Every row gives one point. To make a cloud, some directions were put in groups of two or more. Within a group, all points are equally far from the middle, so they leave a hole (a ring in 2 directions, a hollow ball in 3). The other directions are filled evenly. Then the cloud was stretched, turned, moved and blurred a little. Count the holes, and give their numbers of directions, smallest first.

Cloud (15 x 2):
-43; -15
2; 58
-18; -41
32; 41
-26; -39
-46; 1
-35; -31
-44; -4
36; 28
-42; -21
-35; -32
36; 8
34; 34
-33; 37
34; 38
Holes: 1 (2)

Cloud, 20 rows:
60; 6; 28
32; 13; -1
-42; -5; 3
-25; 12; -25
27; -15; -36
-1; 25; 17
7; -6; -17
-23; -23; 3
0; -49; -7
44; -4; -29
9; 15; 44
-22; -25; -36
40; -6; 12
-52; 1; -28
-20; -14; -15
-40; -19; -40
-14; 11; -10
16; 32; 47
24; 1; -1
26; -10; -3
Holes: 0

Cloud (22 x 3):
-16; -11; 39
10; -37; 7
36; 30; -20
11; -25; 43
53; 12; 35
2; -36; 11
-26; 10; -3
16; 10; -28
16; -38; 12
2; 2; -25
1; -28; -9
-17; 41; 24
17; -19; 47
57; -10; 16
16; 0; 53
60; 3; 19
-2; -14; 47
36; -19; -14
7; 10; -27
-6; 52; 13
-13; 14; 45
50; -3; -11
Holes: 1 (3)

Cloud:
3; -18; -3; -15
4; -6; -16; 29
15; -21; -5; 16
10; 5; -14; -20
4; 7; 4; -9
8; -21; -5; 1
-7; 1; 16; 60
-14; -14; 28; 33
5; -10; 33; 9
-9; 1; 3; -24
-32; 7; -1; 5
23; -10; -15; 19
4; -17; -6; 5
-19; 10; 39; 4
28; 0; 21; 29
-12; 56; -2; 3
-4; -15; 17; -17
-7; 29; -30; -12
24; 13; -24; 4
-6; -1; 36; -13
27; 21; -23; 6
28; 13; -42; 15
-1; 34; -18; 10
8; 6; -24; -4
-6; 2; -25; -21
6; 44; -9; -12
Holes: 0

Cloud (51 x 6):
-30; 6; -14; 1; -3; 25
32; 15; -37; -16; -9; 5
47; 2; -38; -14; 10; 5
-4; -6; -7; -31; 33; -8
-28; 32; 21; 8; 39; -11
29; -31; -8; 19; 3; 19
4; -3; -17; 12; 52; 24
-6; -27; -25; -15; -17; 6
-37; -1; 6; 10; 37; -1
-2; 2; 45; 26; -24; 25
-10; -18; -2; 37; -5; 4
3; 5; -6; -2; 60; 6
-19; -3; 40; 28; 24; 29
-44; -8; 32; -6; 8; 6
-24; -10; -9; 40; 17; 6
9; 35; -12; -21; 17; 22
-40; 17; 22; -29; -8; -16
-12; -18; 4; 38; -6; 7
4; -21; -13; 17; -25; 8
19; 22; -42; -2; 5; 6
2; 19; -39; 4; 6; 2
28; -8; -33; 5; -19; 19
-37; 15; 12; 12; -18; 16
-1; 1; 32; -14; 29; 0
9; -5; 4; -5; -2; -21
-8; 5; -21; -24; -29; 12
-22; -1; -30; -24; 9; 2
-15; -6; 43; 24; 23; 25
24; 10; -12; -2; -30; 28
-14; -2; -29; -10; -9; -24
-20; -23; 39; 26; 9; 17
23; -17; -39; 3; 44; 39
-31; -9; 31; -9; -22; 0
-19; -10; -27; -12; -5; -21
-26; 6; -26; -10; 39; -4
10; -14; -10; 26; 52; 29
-14; 29; 20; 23; 1; 0
-34; 0; -27; 0; 38; -20
24; 3; -32; 28; 48; 8
-5; 4; -6; 30; 15; -21
13; 8; 20; -5; -36; 11
-7; 12; 44; 27; -1; 10
42; 9; -19; -7; 18; 26
34; -10; -23; 8; 45; 26
-1; -18; -6; -20; 31; -14
4; 6; -37; 11; -11; 6
-22; -28; 22; 8; -11; 6
1; -2; 34; 18; 21; 0
31; 10; -3; -28; -8; -3
10; -35; -21; 0; 42; 42
10; -27; -17; -3; 51; 22
Holes: 1 (4)

Cloud (86 x 8):
51; 0; -19; 10; 21; 9; -26; 19
-21; -6; 18; 0; 2; -33; -7; -4
-14; -4; 10; -3; -2; -4; -23; -17
20; -9; -2; -23; 9; -45; -5; -3
-35; -16; 19; -7; -31; 5; -19; 5
-11; 6; -6; -42; -18; -31; 4; -7
3; -20; -10; -18; -7; 5; -11; -19
25; -29; 3; 0; 2; -12; -52; 3
16; -11; 10; 12; 8; -2; -5; -3
-20; -7; 4; 16; 7; 2; -28; 8
18; 6; -38; -37; -13; 6; -3; 18
1; -24; 4; -9; 5; -1; -38; 35
-21; -9; -31; 2; -35; 16; -20; 14
-6; 14; -9; 5; -11; 24; -13; 11
34; -3; 15; -6; 31; -5; -1; 3
33; 2; -16; 4; -14; 21; -26; 5
18; -11; -6; -21; 31; -31; -12; -15
10; -10; -19; 6; 17; 29; -18; 13
29; 7; 15; 0; 10; -11; -7; 12
17; 2; -9; -5; 26; -58; -25; -14
-3; -35; 16; 35; -16; 34; 11; 8
-22; 15; 8; -4; -8; -21; -48; 11
4; -17; 18; 23; -23; 36; -39; 7
-12; -18; -19; -12; -13; 20; -15; 29
21; 30; -30; 19; 6; -34; -21; -3
21; -16; 7; 14; 13; 2; -34; 3
-17; 10; 25; -20; -10; -5; 18; -10
15; 7; 8; -28; 0; 0; -5; 3
7; 9; -15; 2; -44; 11; -4; 3
-8; 36; -24; -29; 9; -15; 9; -10
0; -3; 13; 53; -24; 8; 2; 10
28; 12; -23; 6; 36; -23; -21; -1
-36; 5; -6; 19; -31; 16; -12; 31
1; -14; 14; 2; -25; -4; -27; 19
-11; -25; -25; 17; -7; 36; -19; 9
36; -29; -8; 26; -1; -29; -36; 15
-20; 17; 21; -6; -12; -12; 6; 10
-5; -4; -9; 4; -27; 24; -25; -15
-19; 25; 12; 30; -28; 11; 25; -12
9; 30; -19; -30; -11; -27; 9; 8
-3; 2; 13; -5; 15; 12; 12; -28
1; -6; -7; 14; -36; -24; -29; 19
5; -2; -13; -13; 38; -28; -16; -2
26; -6; -23; 2; -2; 25; -32; 23
26; -17; 18; -24; 11; 8; -39; 13
-1; 3; 11; -25; 19; -4; -19; -14
-20; -19; -13; -21; -13; -3; -14; 22
-6; 2; -3; 19; -34; -4; -33; 17
-17; -12; -10; 16; 3; 28; -4; -2
0; 25; 12; 0; 2; -21; -19; -7
-29; 15; 0; -4; -29; -5; -2; -5
-27; 5; -10; 14; -34; 19; -8; 22
15; 3; -21; -16; 14; 11; 6; 9
-16; 6; -4; -14; -60; 0; -14; -1
6; 26; -26; -4; -9; -3; 16; 6
3; -6; -17; 3; -24; 7; -7; -16
-16; -16; -8; -30; -7; 13; -18; -6
13; 24; 1; 4; 3; -29; -22; -10
29; 36; -22; 3; -3; -30; -15; 3
25; 22; -25; -16; -12; -24; -2; 5
19; 9; 11; -25; 33; 35; -10; 10
25; -22; 16; 13; 13; 52; -29; -12
25; -30; -6; 32; 13; 10; -31; 22
-23; -20; -23; 18; -2; 21; -17; -10
-6; -4; 3; 11; -3; 33; -9; -20
14; -30; 15; -16; 1; 17; -18; 3
-6; 15; 5; -3; -10; 44; -3; 15
17; -19; -7; 7; 16; -20; -13; 29
33; 24; -9; 26; 13; -5; -10; 23
9; -7; -6; -32; 1; 41; -3; 3
10; 0; -14; 47; -13; 1; -5; 38
4; 3; 25; -15; 0; 8; -26; 3
3; 12; -15; 26; 4; -4; -23; 12
19; 31; -31; -5; -4; 3; -17; -7
-5; -33; -6; -3; 3; -21; -18; -9
-8; 56; 2; -3; -14; 6; -22; -10
38; -23; 9; -16; 25; 3; 9; 4
-5; 41; -9; 12; -15; -13; 35; 11
11; -12; -4; 6; -8; 40; -28; 4
5; -8; -7; 19; 4; 13; -8; -13
19; -45; 16; 5; 33; -6; -28; -2
-15; 16; -35; 11; -18; -17; -35; -3
-6; -11; 7; -12; -11; -24; 3; 14
-3; 5; -4; 10; -17; 22; -28; 28
16; -1; 9; -7; 27; 7; -22; -28
17; 30; -17; -8; -9; -9; -30; -9
Holes: 0
